Each point is reached from the start by the listed moves, each made once or not at all, plus a little noise. Say if it took an odd or an even number of moves. Then give how often each move was made.

Moves:
(1): [  5   3  12   0 -22]
(2): [-15   2 -12  26 -10]
(3): [ -6 -15  18   9   7]
Start: [  4 -18   7  24  -4]
Points:
[ -7 -17  -6  53 -16] -> odd (0, 1, 0)
[  8 -14  20  21 -24] -> odd (1, 0, 0)
[  6 -16   8  27  -5] -> even (0, 0, 0)
[-12 -31  25  60 -30] -> odd (1, 1, 1)

Moves:
(1): [-10   3  14 -22 -21  43  10]
(2): [ -9   9 -10 -17   4 -22   5]
(3): [-13   7  26  21  -8 -32  11]
(4): [-15   3  -1  -1   3 -11  31]
Start: [-9  8 16 -3 -6 17 -6]
Points:
[-43  22  18 -45 -18  28  40] -> odd (1, 1, 0, 1)
[-17   9  28 -26 -29  60   4] -> odd (1, 0, 0, 0)
[-10   8  16  -2  -8  16  -6] -> even (0, 0, 0, 0)
[-40  28  47 -22 -32   5  19] -> odd (1, 1, 1, 0)

Moves:
(1): [  8 -22 -11  -7  -6   2  12]
(2): [ 13   5  30  21  19  18 -13]
(3): [ -8  -3  22 -14 -18  17 -13]
(4): [-17 -13   5   8  -6  -4  15]
(5): [  3 -11  21 -15  20 -20   8]
(6): [-4 16  3 -5 -5 -1 31]
Start: [ 0 -3 -3 24  0 10 -6]
Points:
[ 14 -32  60  10  14  29 -10] -> even (1, 1, 1, 0, 1, 0)
[  4  -2  50  30   1  43 -32] -> even (0, 1, 1, 0, 0, 0)
[ 22 -13  42  17  28  10  31] -> even (1, 1, 0, 0, 1, 1)
[ 18  -9  50  30  39   9 -12] -> even (0, 1, 0, 0, 1, 0)
[ 21 -21  18  35  11  30  -4] -> even (1, 1, 0, 0, 0, 0)

Moves:
(1): [  0   5   3 -22  -5 -12   4  12 -10]
(2): [  9  -3  29  14  -2  10   8  -9 -19]
(3): [-19  -4  23 -15  -8 -25 -15 -17  21]
(4): [ -3  16  10   7   0 -10   6  -5  -3]
(5): [-24  17  -1   1  32   2 -13 -16 -21]
(6): [ -8  -2  13  -6   6  12   7 -15  26]
(7): [-16   5 -23  -5   2   4 -30  21   8]
(8): [ 18   1  31 -12  17 -40  -7  27   7]
(9): [ 15  15   1 -15  11   8  -6 -15 -19]
Start: [  0 -17  -3   5  -3   5   3  11   1]
Points:
[ -7  22  50 -40  59 -11 -34  17 -26] -> odd (1, 1, 0, 0, 1, 1, 1, 1, 1)
[ -1   6  60 -18  16 -32  -9  42  10] -> even (1, 1, 0, 1, 0, 1, 1, 1, 0)
[-25  23  15  -4  48 -40 -40  37  -7] -> even (0, 0, 0, 1, 1, 0, 1, 1, 0)

Moves:
(1): [  8  -9 -14   3  11  10   3 -10  -2  -4  -1   5   0 -23]
(2): [ 13  11   1   2   0  -1  13   8   1   5   8 -15  -7   3]
(3): [ 5 -6  6 11 -9 10  7  8 18 -1 -4 -3  4 10]
(4): [18 -8  9 -3  1  9 28  9 11 15  3  0  7 14]
(5): [ -8   3  26  -7  12 -10  -4  -8   9  24   0  -9   4   6]
(6): [-18  -1  -9   0   4  -8 -21   5   5  -1  -3 -13  15  13]
(7): [ -8 -11  14  -3   9   7   0   8  -6   0  -4  -2  -2  -1]
(8): [  2  12   0  -8  -8  -7   1 -11  10  17 -12  -5   2   2]
(9): [-27 -12  12 -14  10  -5  -5 -16   2 -11   5   6   7 -10]
(10): [ -1   1  -6  -5   4   5   2  -9  -1   2  -5  15 -14  -5]
(11): [ -3 -15  28   4   7   0   5  29  19  -1   5   7  -1 -19]
Start: [ -1   2  -4  -6   2  -3  -8 -17   1  16   1 -16   2 -11]
Points:
[ 23 -28  18   0  21  17  28  12  29  30   7  -6  10 -41] -> odd (1, 0, 0, 1, 0, 0, 0, 0, 0, 0, 1)
[  3  -8   9  -9  15   3   9  13  13  35   5 -47  15  17] -> even (0, 1, 0, 1, 0, 1, 1, 0, 0, 0, 0)
[ -8 -16  37  -7   6  10   6   9  43  32 -19  -3 -11 -22] -> odd (0, 0, 1, 0, 0, 0, 1, 1, 0, 1, 1)
[-40 -19  60 -11  26 -17 -14   9  56  33  11 -41  21  -7] -> even (0, 1, 1, 0, 1, 1, 0, 0, 1, 0, 1)
[-17 -18  -7 -27  18  -7  -4 -41  25  32  -7 -22  35 -16] -> odd (1, 0, 0, 1, 0, 1, 0, 1, 1, 0, 0)
[ 19 -14  34  -7  -3  14  34   7  58  47 -15  -1   1 -11] -> odd (0, 0, 1, 1, 0, 0, 0, 1, 0, 1, 1)

Moves:
(1): [ -2   6  -5  -5  -1  10  14   2  10  -3  13  13 -15  -3   7  -1  -9]
(2): [ -2   8 -14   6   1   1   5  -2 -11   9   6  -4   9  -3  -5  -2   9]
(3): [  4 -12  20  15  -2  12 -19  -6 -14 -13  -9 -19  22 -15   2   5   1]
(4): [  2  10 -11  14  -2  -2 -11  21   2  -3  11  -8   6 -11   9  -2   6]
(5): [ -1  -1   0  -7 -15   0 -10   4   2  -2   1  -9   6  -4  -2  -4   5]
(6): [ -7   4  15 -11  15   4 -20 -10   3  10   3   1 -15  -1 -13  -3   1]
(7): [  3   6  10   0  -4  -3  -2   0   6 -10   7   7  -5   0  12  16  -6]
(8): [ 15   5  16  -2  -8  -3  -9  13   1 -10   5  -5   6 -16  17   7  -9]
(9): [  7  10   2   9  16   1   1   0  13   0  -4 -13  -5   3   2   4  -7]
(10): [ 5  2 -9  2  8  1 -5  0 -6 -2  2 -5  1  8 -9 -9  2]
(11): [  1   2   7  -8   5  -1   0  -9  -2   3  -4   4 -15  -8   9  10  -5]
(12): [  9 -18   4 -12 -11   3  13  -8 -12   0   1   5  -6  -5   0   4   8]
(13): [  0  -1   9   5  10   1  -3   0 -10   2  -2  -8   7  -4 -10   8 -13]
(14): [ 11  -2   2  -1  -2   4  12  -3   6   2   0  15  -4 -19   7  14 -14]
Start: [  6   4   2   2   2 -24  10   0  14 -11   7  -5  -2 -13   3  -5   1]
Points:
[ 28  -2  36  24   9  -6  -8  -4  12 -22  -9 -37  25 -51   1  21 -26] -> odd (0, 0, 1, 0, 1, 0, 0, 0, 1, 0, 0, 0, 1, 1)
[ 15   7  17 -14  -3  -9  26  -7  20 -11  16  12 -21 -51  14  22 -34] -> odd (1, 0, 0, 0, 1, 0, 0, 0, 0, 0, 1, 0, 1, 1)
[ 27  32  57  28  25  -4 -38  20  25 -38  31 -37   0 -60  30  27 -35] -> even (1, 0, 1, 1, 0, 1, 1, 1, 1, 0, 0, 0, 1, 0)
